Each row of a before or after table is a point. One or more steps were done to the points. Then noise was added and the rows were shuffled. The steps act on columns, c1 being the first. What was done? A step turns or swaps two columns, mirrors them in a line or flattens them onto one, adds a multiple of one to another, or multiplies or shifts one. Angles are multiples of 10 degrees, from the lower column toward the higher: turns from -170 to 170, lines from 10 to 170 but not 90. Use the fewest steps. Two steps may share a column if one is a turn and the other turns, adds or multiplies; they go together, in the order done. Otherwise the lowest column goes first.
In the rows, zero is written as 128.

Before (9 x 3):
[[146  96 113]
 [156 129 191]
 [ 95 134  89]
 [ 96 146  59]
 [124 119  70]
 [ 83 119  81]
 [145 136 151]
 [137 124 134]
 [134  99 149]]
After (9 x 3):
[[104 102 168]
 [121 127 123]
 [128 106 248]
 [ 95 110 199]
 [129 163 137]
 [141 118 204]
 [109 170 131]
 [116 118 185]
 [139 168 113]]
Steps: turn c1 and c2 by -80 degrees; shift c3 by 50

Before:
[[175 159  81 102 177  94]
 [ 82 140 153 103 132 107]
 [143 105 103 144 180 111]
 [146 153 122 104 166 128]
 [ 87 129  63 148 112 173]
 [195  92 116 143 146 110]
 [ 86 124  95 159 165 105]
 [ 92 112 101 123 105  97]
 [134 129 157  68 193 131]
 [156  78  97 117 169 107]
 [ 82  63  89 116 152 152]
 [144 140 129 101 155  78]]
After, 12 rows:
[[124  97 133 136 167 130]
 [115  66 103 164  96 164]
 [130  70 179 130  93 118]
 [136  95  83  89 133  70]
 [113  91 121 169 129  85]
 [138  83 164 116 125  82]
 [131 108 157 118 136 101]
 [144 153 138  71  98  75]
 [139 135 117 101 160  81]
 [128 100 142 135 120  80]
 [133 156 123 120 141 115]
 [141 128 101 100 108  99]]
Steps: flatten c1 and c4 onto the line at 110 degrees; turn c2 and c3 by -70 degrees; mirror c5 and c6 in the line at 120 degrees

Before, 12 rows:
[[115 149 179  88  93  78 186 130]
 [ 76 112  92 143 125 145 144 170]
 [110 115 160  88 132 151 157  96]
 [ 85 143 124 111 155  79 123 144]
 [104 107 113 161 129  83 134 171]
 [129 110 171 154 101 141  98 131]
 [105  95 141 177 187 173 193  84]
 [124 146 152 158  97 162 176 120]
 [112 139 118  86 178 161 178 172]
 [ 94 116  96 153 146 164 113  87]
 [170 144  91 113 133 118 114 122]
 [116 126 168 169 139  90 101 144]]
After, 12 rows:
[[120  98 115 168 144  96 150 144]
 [144  98  43 107 101 110  76 113]
 [134 182 143  91 131 100  64 156]
 [156 126 116 100 144  76 114  99]
 [172 178 172 174 167  99  84  83]
 [142 100 149 164 105  98  88 107]
 [166 124 170 130 142 145  95 178]
 [ 87 135 139 103 113 164 139 114]
 [131 141  86 178 132 141 150 153]
 [138 119 111 159 147 173 105 169]
 [166 145 181 140 140 136 157 103]
 [156 161  89 111 119 152 120 159]]
Steps: turn c7 and c8 by 160 degrees; turn c1 and c8 by -160 degrees; turn c2 and c5 by -80 degrees; turn c3 and c4 by 20 degrees; turn c3 and c6 by -130 degrees

Before (10 x 9):
[[141 127 134  80 145 131 151  96 158]
 [ 86 174 108 147 148 157 151 118 179]
 [144 138 181 150 106 107 145  74 153]
 [161 103 139 163 193 102 105 127 109]
 [139 127  80 137 151 181 157  84 127]
 [ 93 112 174 155 119 129 135 128 101]
 [100 129 123 100 118 140 102  80 119]
 [ 84 175 158  81  98 144 129  86  76]
 [159 166 154 155 130 114  97 175 174]
 [138 134 180 137 155 156 104 119 116]]
After (10 x 9):
[[144 135  81 127 154 157 184 158  95]
 [182 161 140  98 192 102 103 143 140]
 [ 61 155 108 174 148 148 156  94  89]
 [ 86 104 124 136 117 103 140 166  97]
 [149  80 135 134 142 150 133 123  83]
 [ 74 154 176 110 119 136 130 149 147]
 [178 161 153 163 127  97 115  60 135]
 [154 150 184 135 104 144 109 142  70]
 [146 137 183 135 158 104 156 143 130]
 [ 58  91 158 183  98 126 144 194 129]]
Steps: multiply c1 by 1.6; mirror c2 and c4 in the line at 40 degrees; swap c6 and c7; turn c8 and c9 by 130 degrees

Before:
[[171 119 133 117 148 139 133 151 196 133 127]
 [189 119 146 121 111 139 141  99 135 152 105]
 [124 108 127  97 117  52  27 147 165 107 102]
 [112 148 123 114 114 146 132 130  89  55 123]
 [127 104  86 110 105 161 112  94  91 148 115]
 [157 140 115 128 120  97 110 127  92 132 128]
 [121 107 129 120 107 119 127  92 160 138 158]
 [191 112 112 113 149  84 150  93  90 138  95]
 [137 117 129  69 152 106 121 103  88 144 127]]
After:
[[122  85  88 112 106 124  91 172 100 148 109]
 [128  96 127 100 104 124 137 156 158 139 161]
 [175 112 131 155 148 138 118 144 198 130 129]
 [136 108 124 142 156 109 144 250  82 143 127]
 [155 149 117 128 120 103 147 127  87 134 130]
 [114 158 126 135 113 137 114 156  90  59 120]
 [115  93 127 166 120   6 163 179 154 107 102]
 [180 111 143 105 110 148 125 150 143 151 102]
 [177 104 109 101 150 133 174 169  71 141  95]]
Steps: add 0.3 times c11 to c1; multiply c2 by 1.6; multiply c4 by 2; turn c4 and c8 by -110 degrees; turn c6 and c7 by -70 degrees; add -0.3 times c7 to c9

Before:
[[112 108 126 132  76 101 176 186 137 130  96 110]
 [153 141 128 104 113  83 147 185 120 110 170 108]
 [129 137  79 101 139 154 110 129 178 132 170 112]
 [119 136 115 169 135 156 166 150 182  85 135 111]
 [177 102 101  98 117 112 190 168 164 156  96 156]
 [175 139 126  91 102  99 129 110 101 145 155 129]
 [153 150 148 121 139 160 106 127  96 147  97 140]
 [145 101 165 109 123  86 154 120 127 112 170 110]]
After (8 x 12):
[[138 162 133 106 129 158 153 128 165 138  72 122]
 [125 100 115 164  93 101  78 221 123 119 101 134]
 [174 135 110 110 102  91  94 121 112 141 182 140]
 [ 81 135 121  88 109 150 148 131  98  86 196 151]
 [134 174 118 100  64  98 123 102 157 138 134 124]
 [111 123 136 172 180 156  86 162  67 118 186 133]
 [130 154 120 107  87  87 110 220 115 144 179 145]
 [123 163  72 100  89 114  73 195 127  83  94  87]]
Steps: turn c1 and c2 by 60 degrees; turn c1 and c3 by -70 degrees; multiply c4 by 1.6; turn c4 and c5 by 40 degrees; turn c7 and c12 by -170 degrees; multiply c8 by 1.6; turn c9 and c10 by -130 degrees; add -0.7 times c9 to c11

Before (11 x 14):
[[121 136 134 120 128  87 134 110 110 158 113 143 124  99]
 [145 156 124 105 118 137 157 141 117 132 100 125 133 119]
 [140 173 130 109 108 157 110  99 125 128 145 124 158 157]
 [126 193 106  94 130 152 112 114 155 105 137 121 142 168]
 [138 165 112 116 104 136 126 156 133 129 105 155 155 129]
 [155 129 132 123 148 108 136 144 111 155 117 148 132 124]
 [102 150 146 129 110 140 103 108  98 121 153 138 103 161]
 [136 123 118 144 119  99 140 116 113 146  98 131 126 134]
 [120 122 132 147 143 118 155  98 121 149 125 157 122 112]
 [ 95 116 177 146 140  87 145  90  92 133 115 150 128 139]
 [124 146 127 137 152 125 125 106  95 151  98 146 130 120]]
After, 11 rows:
[[125 144 191 125 114 119 180 101 124 128 124 147 123 144]
 [140 118 154 166 126 136 126 153 132 131 107 160 154 101]
 [138 147 116 126 136  97 151 114 112 134  99 137 125 119]
 [101 131 178 149 164 141  78 113  99 119 158 124 105 109]
 [140 111 123 170 154 156  91  98 121 132 139 122 156 108]
 [146 105 115 158 119 137 186 140 120 137 105 128 130 117]
 [ 96 144 247 121 141  89 161  90  89 117 116 106 132 141]
 [129 136 159 143 123 126 122 103  93 127  99 142 128 153]
 [133 121 167 134  96  87 139 109 109 125 115 131 121 127]
 [159 123 172 133 122 108 142 143 111 138 115 136 131 147]
 [120  94  80 192 169 149  96 118 154 124 138 141 142 127]]
Steps: flatten c1 and c10 onto the line at 20 degrees; swap c2 and c4; turn c3 and c12 by -50 degrees; multiply c3 by 2.5; swap c5 and c14; multiply c7 by 2
